Each point is reached from the start by the listed moves, each made 0, 1 or 2 times, or once backwards (-1), plus a little noise. Say if it took an odd or an even number of moves. Then give how often each move was made.

Moves:
(1): [20 23 19]
(2): [-29 32 -16]
(3): [-12 -1 34]
Start: [-6 14 -20]
Points:
[-1 -19 65] => odd (0, -1, 2)
[-88 59 -75] => odd (-1, 2, 0)
[77 29 1] => even (2, -1, -1)

Moves:
(1): [21 -4 16 -10 -3 -5 1]
(2): [2 14 13 -1 7 -5 4]
(3): [-4 -25 26 16 18 -4 -6]
(4): [15 -3 -2 17 5 4 -9]
(5): [0 5 -18 -7 22 11 -2]
(6): [-5 -4 2 -10 3 14 -16]
Start: [-2 6 -1 6 -7 -11 -4]
Points:
[45 -45 95 25 39 -16 -35] => odd (2, 1, 2, 1, 0, 1)
[-17 -56 21 23 48 11 -39] => odd (0, -1, 2, 0, 1, 1)
[-7 -10 -12 51 37 -9 -8] => odd (-1, 0, 1, 1, 1, -1)
[-12 -30 -5 62 77 -2 -13] => odd (-1, 0, 2, 1, 2, -1)
[-3 17 13 -5 2 -2 -15] => even (0, 1, 0, 0, 0, 1)
[-23 50 -47 -18 9 18 -14] => odd (-1, 1, -1, 0, 1, 1)

Moves:
(1): [12 -6 -1 6 12 -10 7 6 10 8 6 -13]
(2): [-6 17 -4 7 22 -5 23 8 -1 5 8 10]
(3): [3 12 -10 -6 -12 -6 6 -10 4 -11 -3 -8]
(4): [13 -18 -2 19 9 -3 8 19 -16 -5 -16 -1]
(5): [6 12 9 -10 15 -8 -13 4 -8 -17 5 -1]
(6): [-6 -2 -12 -8 -9 10 7 13 1 -8 18 -15]
(7): [-4 -7 15 6 12 7 16 -6 -10 -4 -1 3]
(8): [1 4 12 -7 -29 -5 -8 4 -7 11 4 -9]
(9): [-3 -12 -1 -4 -1 -15 -3 8 6 -5 -3 5]
(10): [-13 -4 17 20 4 7 -4 10 3 3 1 -2]
(11): [3 -11 -8 21 7 -12 3 -6 -20 2 0 -2]
Start: [-3 9 17 10 -9 -20 11 8 7 -21 0 6]
Points:
[-19 24 73 20 -68 -23 -23 6 -15 3 -12 16] => odd (-1, 0, 0, 0, 0, -1, 0, 2, 0, 1, 0)
[-34 -7 16 79 -26 -28 10 25 -26 26 7 22] => odd (-1, 1, -1, 0, -1, 0, -1, 1, 0, 1, 2)
[21 -25 64 47 -37 -2 63 43 -27 13 -19 -19] => even (1, 0, 0, 2, -1, 0, 2, 2, -1, 0, -1)
[51 -6 -16 4 45 -10 72 56 -3 -71 16 -50] => odd (2, 0, 1, 2, 1, 2, 1, -1, -1, -1, -1)
[20 0 42 32 45 -42 32 6 -64 -78 -8 3] => odd (0, 0, 1, 1, 2, 0, 2, 0, 0, 0, 1)
[-62 44 -9 5 -20 -13 95 15 37 -34 54 -13] => odd (0, 2, 2, -1, -1, 2, 1, 0, 1, 1, 0)

Moves:
(1): [5 7 2 4 8 -5 -4 10 -3 -1 -6 -3 -9 -2 -11 11 -2 -10]
(2): [-7 2 2 -14 0 1 7 6 4 2 -5 -1 5 5 -9 4 5 -4]
(3): [8 8 7 3 -8 2 6 -2 3 4 -7 5 2 -1 5 8 3 -10]
(4): [-9 2 -1 1 1 -8 -5 0 19 -12 -5 -7 10 19 2 10 -15 -6]
(5): [13 -2 4 -7 16 -16 -11 16 3 5 6 -1 15 1 9 21 3 17]
(6): [2 8 4 12 -10 21 -12 -9 -1 1 7 -26 -4 12 3 10 3 -3]
(7): [8 -2 -8 1 -6 7 0 2 -3 0 -6 1 3 5 -2 -4 -5 4]
(8): [0 -12 -3 -1 -7 -8 0 0 4 -6 5 0 -8 -5 -5 5 6 0]
(9): [6 -1 -8 2 -1 5 2 12 7 0 2 -6 -4 -8 12 -12 4 -11]
(10): [-1 7 7 -2 -5 1 -6 1 -5 0 9 8 -1 8 7 -5 -6 -4]
(11): [-7 -3 -10 -2 -2 -9 0 -13 -9 5 13 1 5 -2 3 0 5 -4]
(12): [4 6 -18 4 2 9 -5 5 17 -10 11 1 -6 4 14 4 7 2]
(13): [-1 5 9 -19 4 20 11 -19 -1 2 9 0 11 -1 -5 15 -10 -11]
(14): [12 5 2 -5 -3 -3 8 -10 0 -2 0 1 -4 5 -1 -17 -1 -9]
(15): [-4 3 -1 4 -10 1 19 12 -4 -18 -16 -4 22 -19 0 -4 5 -1]
(16): [3 0 -5 -6 -3 0 -9 -9 2 3 0 1 5 -4 -1 -3 -3 6]
(17): [1 -18 -3 -12 6 4 -5 0 -11 -4 -5 6 -8 -7 5 -7 4 -3]
(18): [-2 -7 1 4 0 1 -10 1 -2 2 2 1 9 0 -6 -3 3 2]
Start: [-12 -2 1 4 0 4 8 0 -3 -9 3 -1 -5 -6 -10 8 0 23]
Points:
[14 12 -5 -4 5 2 -7 17 32 -73 -5 -8 33 39 -13 52 -56 31] => even (1, -1, -1, 2, 1, 0, 2, 1, -1, 1, -1, 1, 1, 1, 1, 0, 0, 0)
[14 -5 -39 5 0 -1 -16 64 -12 -52 12 19 -72 -60 38 -16 44 -1] => even (2, 0, 0, -1, 0, 0, -1, 1, 1, 2, 0, 2, -1, 0, 1, 1, 2, -1)
[0 3 -32 4 -73 51 0 -78 12 -3 57 35 12 -11 -8 15 25 21] => odd (-1, 0, 2, -1, -1, 0, 1, 2, -1, 1, 1, 2, 1, 0, 0, 2, -1, 2)
[-30 10 -52 -32 -9 -7 81 7 36 -46 8 4 -22 -61 -25 43 47 -57] => odd (2, 2, 1, 0, -1, -1, -1, 2, 1, -1, 2, 2, 1, 0, 1, 0, 0, -1)
[-22 -8 8 -53 23 14 87 47 -45 -19 -23 -33 46 -78 -64 76 18 -4] => even (2, 2, -1, -1, 1, 0, 1, 1, 1, -1, 1, -1, 2, -1, 2, -1, 0, -1)
[-14 7 -29 36 -63 66 18 -21 -5 -7 13 -15 14 -49 27 -9 47 3] => odd (-1, 0, 2, -1, -1, 1, 0, 0, 1, 0, 1, 1, 0, -1, 1, 1, 0, 1)
[-2 -42 15 -95 36 -8 -16 12 -20 36 10 44 44 13 -13 48 -21 68] => odd (-1, 2, 0, 0, 2, -1, 2, 0, 0, 1, 0, -1, 1, -1, -1, 1, 1, 0)
